Each wall is flat, endless, passes through zero and stands at right angles to its row. A trip goes straight from one point to another. Which walls does it cross, in order?
In the rows, zero is written as 128.

Walls:
(1): [112 122 122]
(2): [146 167 100]
(3): [ 84 112  85]
(4): [ 92 144 159]
(5): [132  93 101]
(6): [ 73 156 155]
Trips:
[ 87 138 111] to [126 122  97] -> 5, 4, 6
[140 166 118] to [173 163 142] -> 6
[123 176  83] to [110 159 137] -> 4, 3
[ 88  96 152] to [118 166 171] -> 5, 3, 1, 2
[103 150  99] to [167 170 142] -> 1, 3, 4, 6

Walls:
(1): [148 118 163 125 147 171]
(2): [ 98 120 107  62 123  93]
(3): [159  93 118 111 115 149]
(4): [114 132  80 161 121 158]
(5): [157 170 157 120 128 149]
(6): [121 138  97 105  90 149]
(7): [162 147  97 119 122 141]
(8): [ 97 131 145  84 157 113]
(9): [127 149 100 164 139 111]
(10): [125 139 120 107  99 133]
Trips:
[ 73 126 102  86 146 144] to [135 158 175 113 166 137] -> 1, 4, 5, 6, 10, 2
[ 95 119 175 156 140 154] to [137 129 156 115 153 144] -> 3
[164 112 108  82  85 115] to [194 128 153  91 111  78] -> 5, 8, 6
[130 152  69 128 141 136] to [131 173  93 121 136 169] -> 5, 2, 1
[127 110 130 118 137 104] to [146 110 102 175 112  78] -> 9, 8, 3, 4, 2, 7
[159 124 172 113  98 105] to [123  85 134 148 147 175] -> 2, 10, 5, 4

Walls:
(1): [119 109  68 114 133 141 119  85 139]
(2): [129 142 145  79 155  80 115 123 127]
(3): [110 130 145 175 108 176 126 123 118]
(4): [145 145  82 143 126  93 115 146 132]
(5): [ 89 108 131 128 161  90 146 169 162]
(6): [115 121 144 118 137 137 176 146 113]
(7): [157 111 156 175 116 143  88 142 153]
(8): [144 143 129 101 113  67 146 117 126]
(9): [155 138  99  85  98 103 113 127 156]
(10): [134 149  98 104 159 150 192 138 142]
Trips:
[144 176 132 123 109 118  99  78  89] to [ 95 111 114 102 131 115 124 156  66] -> 3, 9, 6, 1, 5
[136 101 153 147 116 164 161 120 140] to [138 131 180 168 169 101 107 170 125] -> 5, 10, 2, 4
[130 118 111 143 127 145  95 134 103] to [159 121 190 162 135 138 117  93 135] -> 4, 1

Walls:
(1): [151 141 123 127 113 139 125 124 127  91 135  85 150 175]
(2): [111 121 179 150 123  44 166 137 126  55 169 149 121 169]
(3): [ 75 168 162 159  89 103 145 159 154 130 121 166  91 125]
(4): [159 139 125 118 102 122 100 163 124 130 123 101 126 105]
(5): [125 133 131 115 157 123 100 138 114 142 110 121 132 128]
(6): [121 111 166 144 149 137  81 120 163 156 164 119 139 116]
Trips:
[163 113  62 175 138 136 159 115 152 160 161  77 112 148] to [178 154 145 159 151  90 160 160 102 106 110 131 114  73] -> 6, 4, 2, 1, 3, 5
[144 118 155 126 118 130 114 101 105 156 146 174 109 160] to [148 102 144 125 139 131  78 177 147 107 108  66 181 159] -> 5, 3, 1, 4, 2
[152 192 157 127 125 139  97  80 104 149 149 171  90 133] to [111 140 159 141 115 140 140 112  94  98 115 166 105 115] -> 2, 5, 6
[146 195 147 153  95 117 178 147  91  81 124 114 107 175] to [144 111 119 159 129  58 184 190 135  92  69 136 123 147] -> none
[177 150 111  88  95 119 142 105 108 131 152 135 125 122] to [100 152 178 170 175 134 141  89  76 120 121 122 115 142] -> 2, 4, 5, 3, 6, 1
[102 164 132 102 143 159  98 139 140 135 102  84 120 121] to [166 151 122 116  60 147 148 126 117 138 154 122 109 128] -> 3, 6, 5

Walls:
(1): [141 130  89 131  85 150  91 147 103 149 127 110 110 130 131 118 123 100
 148  98]
(2): [129 133 139 108  85 118 150 131 138  84 101 135 140 138 144 108 134 137
 144 110]
(3): [ 81 175 168 152 105 104 126 138 179 116 119 179 143 124  84 126 150  88
 160 111]
(4): [101 143  95 134 128 157 134  78  84  67 154 165 156 146 168 133 142 110
 199 151]
(5): [125 140 121  77  83 103 154 112 137 132 144 123 147 134 167 109 127 135
  91 119]
(6): [121 140 142 117 182 100  85 142 124 107 131 156 182 107  91 180 163 124
  80 134]
Trips:
[148 124 119 147 115  97  61 160 131 158 105 128 146 147 144 113 127 107
 145 191] to [ 78 140 154 171  79 168  51 168  85  99  71 176 101 103  90 119 155 133
 177 118] -> 4, 2
[137 161 135 141 136 185 182 122 157  59 109 194 185 127  67 107 145 116
 130 152] to [169 172 101 125 141 149 125 147 118 127 196 154 114  67 128 135 149 169
 137 123] -> 2, 3, 1
[125 103 116  65 165  79 140  87 145 151 114 120 116 113 118 153 125 136
  95 113] to [143 169 175 111 114 129 139 158 108 118 139 140  83  75 131  99 123 119
 105 113] -> 2, 3, 6, 1
[112 146 154 130 176 157 116  94 104 141 171 165 142 156  71 123 169 143
 102 111] to [118 100  87 127 128 135 159 153  89 125 113 161 140  81 116 110 103 124
 122 152] -> 3, 1, 6

Walls:
(1): [112 161 150  42  90 167 145 123 195 128 128 150 141 170 103  97 113 136
 103  66 130 154 124 149 145 159 126  98 143 123 136  93]
(2): [179 126 159  98 109 159 149 136 148 143 181 146  81 131  78 138 136 197
 131 138 133 152 161 104 106 145 150 132 129  90 145 116]
(3): [110 125 138 115  87 109 144 139  91 140 144 115 102 158 118  61 148 133
 122 180 134 103  80 145 154 150 164 169 117 178 180 114]
(4): [118 150  91 164 188 138 151 129 162 132 150  71 183 125  86 151 134 168
 180 115 134 156 121 127 108  94 139 105 138  87 149 152]
(5): [178 133 111 138  81 127 176 118 101 161 139 142 147 127  70 120  99 175
 131  95 117 125 163 125 121 144 143  85 109 121 133  94]
(6): [142 143 119 146 129 101  99 130 145 138  93 155 128 127 110 171  98 117
  75 138 114  98 143 130 145 117 111  95 117 125 155 134]
(7): [168 167 157 143 128 120 126 123  63 126 143  90 120 133 121 164 105 136
 111 132 142 115 147 117  90  98  72 145  84 132 137 137]
(8): [140  64 167 149 165 119 162 179 124 160 103 115 133  74  91 143 140  95
 126 161 104 125 149 123  98 136 123 122 121 117 105  90]
(9): [ 99 168 117 150 124 158 171 120 166 129 140 178 167 135 128 135 116 117
 143 152 146 154 124 193  88 135 113 140 100 111 116 174]
(10): [141 142 128  92 116 120 122 139 135 120 112 106  90 173 101 143 132 119
 129 118 192 106 128 153 126 167 126 114 131  80 124 194]
Trips:
[114 107 137 124 153 156 178 137  83  95 118 149 126 112 128  83 107  68
 142 164 168 131 125  86 114  96 101 149 157 185 109 127] to [ 83 110 142 179 135 137 162 133 161 170 121  87 111 119 116 148 171  94
  93 138 135 121 142 151 117 111  96 114  95 108  99 159] -> 3, 4, 10, 6
[160 162 149 136 101 179 178 211 130  82 118 128 131  91 114  68 144  92
 134 124 101 113 122  88 106  87 109 156 102 157 171 130] to [168  82 119 132 148 159 150 145 114 137 167 133 154 116 144 127  76 173
 171 109 131 120  84 134 125  91 106 112  55 165 114 128] -> 1, 4, 3
